Each row is a point. To make a cloud, some directions were put in groups of two or more. Within a group, all points are equally far from the middle, so they leave a hole (a ring in 2 directions, a hollow ball in 3). The other directions are filled evenly. Then the cloud was stretched, turned, moved and blurred a little. Count the holes, and give their numbers of directions, smallest first.
In the rows, 128 means zero.

Cloud, 21 rows:
[[166 131 117]
 [183 122 108]
 [165 164 160]
 [ 93 162 100]
 [136 133 154]
 [173 153  98]
 [ 93 156 114]
 [114  91 116]
 [135 127 180]
 [ 79 181 136]
 [140 131 179]
 [162 162 121]
 [140 138 138]
 [142 105 125]
 [174  70 135]
 [162  91 109]
 [ 91 168 149]
 [103 116 174]
 [141  84 133]
 [122 102 110]
 [ 84 122 153]]
Holes: 0

Cloud:
[[173 138 107 109]
 [134 160 124 170]
 [154 143 134 184]
 [161  84  78 174]
 [155 158 145 174]
 [130 171 124 135]
 [119 131 178  94]
 [138 114 173 174]
 [ 92 130 173 132]
 [143 142 118 185]
 [146  64 125 111]
 [ 91 136 135 130]
 [101 136 122 101]
 [101 108 140  97]
 [161 124 155 140]
 [105 109 105  83]
 [ 87 139 132 178]
 [138  77 129  69]
 [ 94 129 118 166]
 [111 134 178  96]
 [130 150 117 176]
 [162  96 138  94]
 [183 103  80  93]
 [165 164 130 123]
 [157 131 162 156]
 [163 132 104 138]
 [168 141 124 135]
 [109  85 135 102]
 [108  70 135 136]]
Holes: 1 (2)

Cloud, 56 rows:
[[101 115 119 146 109  79]
 [139 101  85 140  86 145]
 [135 130 151 163 119 174]
 [165 180 146 135 125  85]
 [132 123 155  96 128  56]
 [ 78 124 174 140 155 130]
 [176 108  98  80 110 127]
 [118 101 162 119 114  79]
 [172 117 152 111 144  65]
 [131 171 184 101 139 101]
 [106 126 150 114 116  64]
 [129 140 118  96  61 113]
 [ 85  92 141 142 153 147]
 [100 120 133 115 102 187]
 [174 106 151 137 148  93]
 [107  80 108 107  98 141]
 [125  84 171 101 144 105]
 [164 139 167 125 158 144]
 [116  99  88 131  79 129]
 [151  90 106 131 151  98]
 [114  92  98 136 110 175]
 [175 112 118  90 125 157]
 [172 115 159 145 143 135]
 [137 108 189 109 120 142]
 [143 130 141 168  72 113]
 [ 97 156 185 143 119 140]
 [ 97 153  89 134  89 124]
 [103  84 112 124 105 109]
 [129  86 121  66 145 139]
 [110  84 111 145 116 109]
 [170 159 154 119 131  61]
 [ 86 154 176 136 135  98]
 [150 154 157  99  83  89]
 [ 82 143 142 119 128  82]
 [142 107 149 105 195 119]
 [119 115 122  64 151 154]
 [149 140 136 146 130 173]
 [133 166  80 128 112 119]
 [176 155 119 143  91  99]
 [134  90 116  67 119 150]
 [174 137  88 123  89 113]
 [154 184 136 137 126 123]
 [ 96 151 106  92  93 113]
 [144  90 101 138 142 100]
 [137  99 177  93 175 116]
 [143 108 189 103 130 135]
 [ 93 144 109  88 108 100]
 [150 165 173 118 167 113]
 [125 169 181 105 129  81]
 [131 101  82 140 113 104]
 [124 155 131 108  61 112]
 [139 164 161 102 163  65]
 [185 116 146 100 118 135]
 [133 124 106  94 178 142]
 [130 103 103  74  93 108]
 [140 101 185 113 111 121]]
Holes: 3 (2, 2, 2)

Cloud (48 x 6):
[[116 161 148  74  79 144]
 [171 144 153 117 165 123]
 [153 184 169 104 128 105]
 [170 149 131 118 146  96]
 [162 156  88 146 121 157]
 [134 101 108 174 161 145]
 [149  91 129 170 134 155]
 [128 123 180  98 159 120]
 [ 92 134  85 133 110 165]
 [158 135 103 172 118 156]
 [143 187 152 110 104  95]
 [104 177 116 141 183 146]
 [108 160  76 151 126 167]
 [ 92 123 141  73 122 142]
 [134 120 169 115  81 112]
 [116 151 161  84 164 101]
 [ 95 146 147 112 100 179]
 [151 138 188 123 153 126]
 [150 130 119 156  95 116]
 [ 94 103 160 104 118 122]
 [120 195 146 142 142 145]
 [144 179 128 150 110 109]
 [127 147 186 105 134  70]
 [161 110 130 166 167 154]
 [125 197 121  98 104 115]
 [ 86 176 152 131 169 136]
 [ 68 162 154 123 123 129]
 [ 93 110 159 143 123 110]
 [160 162 158 102 128  83]
 [110 178 108  98 158 110]
 [104 140  81 130 104 177]
 [ 96 121 139  75 133 159]
 [170 135 111 134 142 107]
 [139 167 119  69  94 148]
 [109 150 141 148 113 180]
 [124 143 140 107 125 203]
 [149 137 187  85 117 107]
 [133 113  99 108 137 120]
 [150 191 153 130 143 125]
 [121 201 115 127 160 148]
 [105 189 131  70 142 126]
 [139 139 129 110 127 207]
 [126 108 184 140 146 131]
 [ 82 146 139  74 101 147]
 [153 116 180 112 138 147]
 [159 146 175 106 140 149]
 [139 105 163 123  90 148]
 [120 158  94 113 175 176]]
Holes: 2 (2, 4)
